Every row gives one point. Examples show where two turns around zero, p and q, send a point. Write where each new point lands after one turn and then the other. Backwards means that the second turn is done in reverse. Each puzzle has new turns, and all numbers are rounded.

Turn p:
[ 36   1 -34] -> [  3 -11 -48]
[-14  35  -1] -> [-37   5   5]
[-27 -34  14] -> [ 26 -12  35]
[ 5 -2 20] -> [ 8 18  7]
Turn q:
[  4 -33   0] -> [ 19 -17  22]
[13 62 28] -> [-12  57 -37]
[-11  -8   5] -> [-5 -1 14]
[-20 -15 -21] -> [-14 -28  10]
[38 12 -2] -> [ 27   8 -28]
[-23 -18 -11] -> [-14 -21  19]
Where do these land?
p, then q: [ -7 -16  24] -> [14 25 -6]
q, then p backwards: [ -1 -13 -10] -> [-10  -9  -9]
q, then p: [ 41  39 -29] -> [ -9 -46 -43]
p, then q: [-32  -9  15] -> [10 28 21]

Turn p:
[ 29  -5  17  -7 -18 -27] -> [ 37   6   4   9 -26  -6]
[ -8   8 -38   4 -39  27] -> [ -7  16 -53 -14  21 -11]
[13 10  1 17  6 25] -> [-3 12 -6  4 13 29]
[-21  23  29   3  27 -33] -> [-12   2  48  30  -1 -17]
[ 26 -47   4  38  -5 -13] -> [ 24 -40 -22  25 -22  27]
[ 16 -13 -26   0 -10  -3] -> [ 21 -13 -21 -10   8  -2]
[-13  -2   4 -15 -22  17] -> [-15  15 -16 -15 -14  -8]
[-42  26   9 -41  61   8] -> [-46   4  66 -30  22 -12]
Turn q:
[-25 -75 -29  12   9  -5] -> [-26 -30   8  66 -25 -27]
[ -2 -16  13 -37  24  31] -> [-15 -45 -20 -11  22  -7]
[10 30 22 15 16 11] -> [ 14  20 -20 -11  29  12]
[-26 -20  23   1  -4 -14] -> [  3  -3  20  12  13 -33]
[  1  17  -6  14 -41   3] -> [-17  34  18 -16 -12   7]
[48 29  7 -5  7 -9] -> [ 27   2   0 -19   9  47]
[ -6  35 -30   0 -11 -15] -> [ 14  23  -7 -21 -36   2]
Where do these land?
p, then q backwards: [-11   2  33  -6  21   7] -> [ 11 -14 -10   2 -36  -3]
p, then q: [-30   6   4 -14  12  34] -> [  0  -7 -13 -22  -1 -42]
q, then p backwards: [-15  32  28   8 -18  27] -> [-12  31 -23 -26  -5  29]
p, then q: [ 27 -42 -11   4 -25 -13] -> [-25 -14  21  12 -27  36]
p, then q backwards: [  8 -25 -30  14 -30 -57] -> [-33 -15  -4 -17  60 -27]
q, then p backwards: [ 21 -12 -30  24  15 -17] -> [ 21  -7  30  32 -11  -5]
q, then p: [  1  39   7 -30  24  20] -> [ 18 -14   4 -51  15 -10]

Turn p:
[  2   9 -20 -11   7  11  10   5   9] -> [-23  -3  -6 -12   0   4   9  -7 -10]
[ -1 -15  -2  46  16  -8   8  -6  -8] -> [ 15 -17 -18  13  24 -10   8  -6  33]
[-14  15   5 -13  -4   9  -2   1 -13] -> [ -7  17   9  10  -7   1  -4 -14  -9]
[ -2   9  -8  -2   3 -15 -25   4   9] -> [  1   9   2 -24  -3 -14 -16   0   5]
[ -8 -76   2  -4  -8   9  -3  -2  -6] -> [ 14 -57  43  17  10  11  -7  10   5]
[ -8  13   5 -14  -7  -2  11 -20   3] -> [ -4  22   9   4   9   3  11   7 -13]
[-15   0   9   6  -7  -3  12   8  11] -> [-11   3   3  13  -6  -9   6  13  10]
[  5  17  -7  17 -15   2   0  -2   3] -> [ 4 13 -7 -8 -9  1 17 -4 14]
[ 19  12   6 -14   2  -9  12   6 -18] -> [ 11   4 -17   6  -8  -3   2  -3 -28]
[ 22  17   9 -10  14   6 -23   6  10] -> [ -1  10 -18 -19  -9  15 -26   4  -6]
Turn q:
[  4 -13 -17 -28 -12  -7 -10  -3  -3] -> [  9  12   6  -3   0   0 -25 -16  21]
[-27  -1  20  12 -14  12  13  18  15] -> [-10  -8  27  -2 -25  -7  22  16  -6]
[-17 -11 -12  23   5  21  20  12 -11] -> [ -7 -14 -14 -27 -22 -11  19   7   2]
[  7  15  23 -11  12   5 -15 -14  -3] -> [ -2   1   9   5  19  14  -7  -9 -27]
[-10 -12 -19  -2   7 -27  -5  -1  13] -> [-19  17  -9  12   1 -13  -8  -1  22]
[ 29  -4 -13   8   5   1 -38  18   9] -> [  7 -26 -15  27   4 -20 -27 -11  -3]
[  8 -15 -12  21   2  13  12 -11  -1] -> [ -2 -20 -16 -11   3   2  16  -4  15]
[ -1  15 -11  -9 -11  -3   3 -14 -12] -> [ 9 13 -7 -3 -5 23 -6 -2  4]
[  8  -2  28   2  -4 -16   0  -4 -14] -> [ 15  14   7  10  12  -2  19 -10 -13]
[ -1  28  13 -17  11   1  20  -2   7] -> [ -1  12  11  -9  13  16  -4  28 -15]
Where do these land?
p, then q: [-11  -5  15   3  16 -15  -6  16 -11] -> [ -6   2 -15  28  -1  -8   0 -13   2]
p, then q: [  5  15   1   0 -22  11  16  -9 -17] -> [ 15  -7  -7 -11  -1  23  18  14   0]
p, then q: [ 25  10 -20  17 -13   5  21  -1  -9] -> [ 11  -1  -7 -25   7  13   5  14  30]
p, then q backwards: [  1   4  14  -4   4  -5 -12  27   6] -> [ -9   7 -22  -4   0   2 -11  19   4]
p, then q backwards: [ -6  10   6  -3  29  -4 -24 -14 -13] -> [ 15  -1  -7 -31  15  -9 -16  -7 -10]
q, then p backwards: [-21  -1  20   1   7 -26 -10   5  18] -> [-35  11   9 -13  -6  -1  19   0   2]
q, then p backwards: [10  7  5 12 23 36 13 23 23] -> [ 12 -36 -11 -18  10 -20  11  12  27]
p, then q: [  4 -19  -9   8 -17  19  -2  -8   4] -> [  0 -18  23 -14  10  -2  10   3   5]
p, then q: [ -3   3 -28   2 -19  12  31   5  -8] -> [  0  12   5 -24   0  12  32   9  19]
p, then q: [-18  -5   4  -2  -1 -26 -23 -14   6] -> [  2  12   8  23  19 -11 -11   6 -21]
q, then p: [  4  -8  -6 -23 -10  -3 -16  -5  12] -> [  6  13   2  -8   6  11 -18  11  17]
q, then p: [ 10 -11  -1 -10   4  -5  11 -24 -10] -> [-18   6 -10  -8  17  13  -4   2 -12]

Turn p:
[ 32 -12  21  -1 -34  -6   8 -32 -25 -26 -12  -4] -> [-21 -20  -8 -29 -33 -23 -23   7   9 -26  20 -18]
[  6   8 -35   9  36  -7   0  36   9 -37  20  30] -> [-16 -11 -15  58  -7  13  37 -16 -22   1   4  22]
[ 21  13 -22  14   7  20   3  23  29  19  38  32] -> [ -5 -11  14  21   3  44  37 -28  21  21  11   7]
[-21  -4   9 -12  23  10 -25  34 -23   8  30  25] -> [ 12   3   2  29 -13  13  29  16 -17  35 -25 -26]
[ 13 -10  15   8 -54  -3  11  -1  -7   2 -25 -29] -> [ 11   5  22 -30 -22 -31 -26   9  22 -11  27   8]
[ -1  28  30 -36 -42  -3  22 -13 -13  -4 -43 -50] -> [  6  -8  20 -70   5 -54 -20  23 -15  -6  10  19]
[  3   1   4  21  48  34 -24   8  23 -11  13   9] -> [ -9   6   0  21  -4  53  22   7  -6 -16 -34  13]
[  2  30  -5  30  19 -21 -17   1  -4  23   1  15] -> [ 21   7 -15  10  20  35  10   7 -14  -2  29  -9]
[-22  -4  33  -5 -22 -28  23 -21   5  -1  11 -39] -> [-16  -7  15 -13  26 -28 -43  35  12   8   6   0]
[-31   9 -27   1  10   8 -43   3  28  -5  20  42] -> [-10  24 -16  25  -7  46  -1 -27 -24  39 -13   6]
[ 10  -5  15 -47 -16 -11  29 -51 -20  18 -21 -39] -> [-11  -8  -7 -62  30 -53 -18   4  13 -14  -8 -23]
[ -8 -12  13   6 -19   7  50 -20 -12   2 -40   4] -> [ 28 -35   9 -18   1 -27 -37 -18   6 -25  -4  -1]
[-17 -12 -43  16  16  14 -23  12 -13   2  20 -11] -> [ -5  43  16  36   2   6  15 -16 -11  -6  -8 -15]
[ 14 -30  -8  -4  27 -14 -15  22  24   9 -12  16] -> [ 14  12 -37  22  -5   6  19  -2  26   2 -15  18]
Turn q:
[ -5 -11  16 -13  20 -19 -38 -14  11  19   8 -18] -> [ 33 -27  -5  -3   7 -25 -15  -9  14   5  28  -3]
[ 18 -14 -27   6 -21   0  -6   0  19 -16   1 -20] -> [-17  -7  -1 -15  -7  -9  27  -5  -7  -8  14  32]
[ -8   1 -16 -14 -34 -17  13   0 -18   5 -70  -5] -> [-19 -41 -28  14 -51  21  12  12   0 -14 -28  -5]
[ 20  47  24 -19   3  57  14 -25  19  43  13  -3] -> [ 27  41   8 -46 -24  21   1  24  -3  34  28 -44]
[ 21  12  20  23  37 -16 -10  30  14 -27  10  41] -> [ 13  41   7  20  38 -22   6   9  40 -22 -19   4]
[  2 -15  -7 -19  39  -3 -28  27 -25 -14   2  10] -> [ 18  -8   2  50  28 -23  18   1  -5   2   1 -10]
[  7  -5 -22  51 -76  12   2 -37  12 -24  23  35] -> [-29  42 -11 -19 -18  42 -17  -6  -6   0   4  86]
[-32   6  -5 -15 -13   0  -1 -18  16 -12  -6 -10] -> [-12 -20 -11  -9   2  21 -12   7  -6 -18  24  -2]
[ 16 -10  70  -8  28   0   2  30  -5 -28  13 -12] -> [ 50  11  27  -8  31 -28  -3   6 -16 -38 -28 -19]
[ -5  -6  -4  24  34  54  16  16  20  33 -36  -6] -> [  2   5  51   2 -25  28  34 -20  28   8   6 -39]
[ 18 -15   2 -10   1 -18  26   9  -2 -11  19  23] -> [-11   5  12  -1  22 -15  -5  25  -4   9 -28  15]
[-39 -16 -23  -6  20 -13 -11 -19 -19  25 -16 -13] -> [ -6 -47  -9  23   0  12 -13 -26   7  22  13 -16]
[ -7  12 -17 -13 -54 -19   6  18 -10  11  18  -2] -> [-36   6 -18   1 -30 -21 -26  12 -30   0   1  13]
[ -8  14  -8  13  16 -16  14 -15 -32  -3  22 -20] -> [-10   0 -23  -9  26  -2 -10 -31 -15  18 -14 -13]
Where do these land?
q, then p: [-20 -26   0   7  31   9 -42  13  -6   0  -1  -7] -> [-24 -13  -5  13   4  27 -14  17  27 -30  10 -17]
p, then q: [ -4 -10 -24  19 -38 -18  16   2  26  66  28  11] -> [ 27  17  20 -54  12 -15  -7  -4  37  28  44 -10]
q, then p: [ 19  43 -38  -2 -24 -35  15 -11 -10  54  -2   9] -> [ 27  52  10  -8  29 -14 -15 -35   5  47  22  10]
q, then p: [ 34  51  28  21   9  16  -1 -22   8 -31 -15 -17] -> [-34 -20   4 -29  16 -24  38 -33 -20 -14   2  30]
q, then p: [-14 -48  10  10 -10   4 -10  -4 -28 -16 -20  -2] -> [ 10 -16 -11   0 -40  13 -18 -10  11 -33  -7 -21]
q, then p: [-41 -29  11 -20  19   0 -14 -20  15 -29  -8  -8] -> [-26  -4  -3  31 -25  12  12  13  19 -23 -39 -11]
p, then q: [ -5  41 -10  11 -22 -29  27   6 -14  37  48   8] -> [ 22   2  40 -29  28 -31 -23 -32  -6  35   7 -22]
q, then p: [-18 -13  22  -7  12  13  11  20   0   7 -28  10] -> [  2   1  16  -8 -24   0 -12  27  12 -22  -4  19]
q, then p: [-23 -20 -15  -1   1  17 -10  26   5 -39 -21 -19] -> [-19 -32  17  29 -14  -6 -27   7  -9 -27 -12 -10]
q, then p: [ 26   2 -14  -8  -5 -23  33   2  -2  43  25 -21] -> [ 28  22 -21 -18  28 -32 -10   9   8  36   2 -11]
p, then q: [ 16  23   3 -15  12  49  -3 -23  -6 -28   8   7] -> [  5 -31   5  11  -5  42  -8  11 -39 -12 -12  -9]
q, then p: [ -6 -37  22 -26 -18  -9 -31  26   5 -11  -9   5] -> [ -3 -14 -16  32 -46   1  -5  21  12  -7  24  -4]
q, then p: [ 36  23   4  11  34   9  10 -14   7 -53  -4  26] -> [  7 -36   0   3  28   6  39 -19 -20 -24 -15  42]
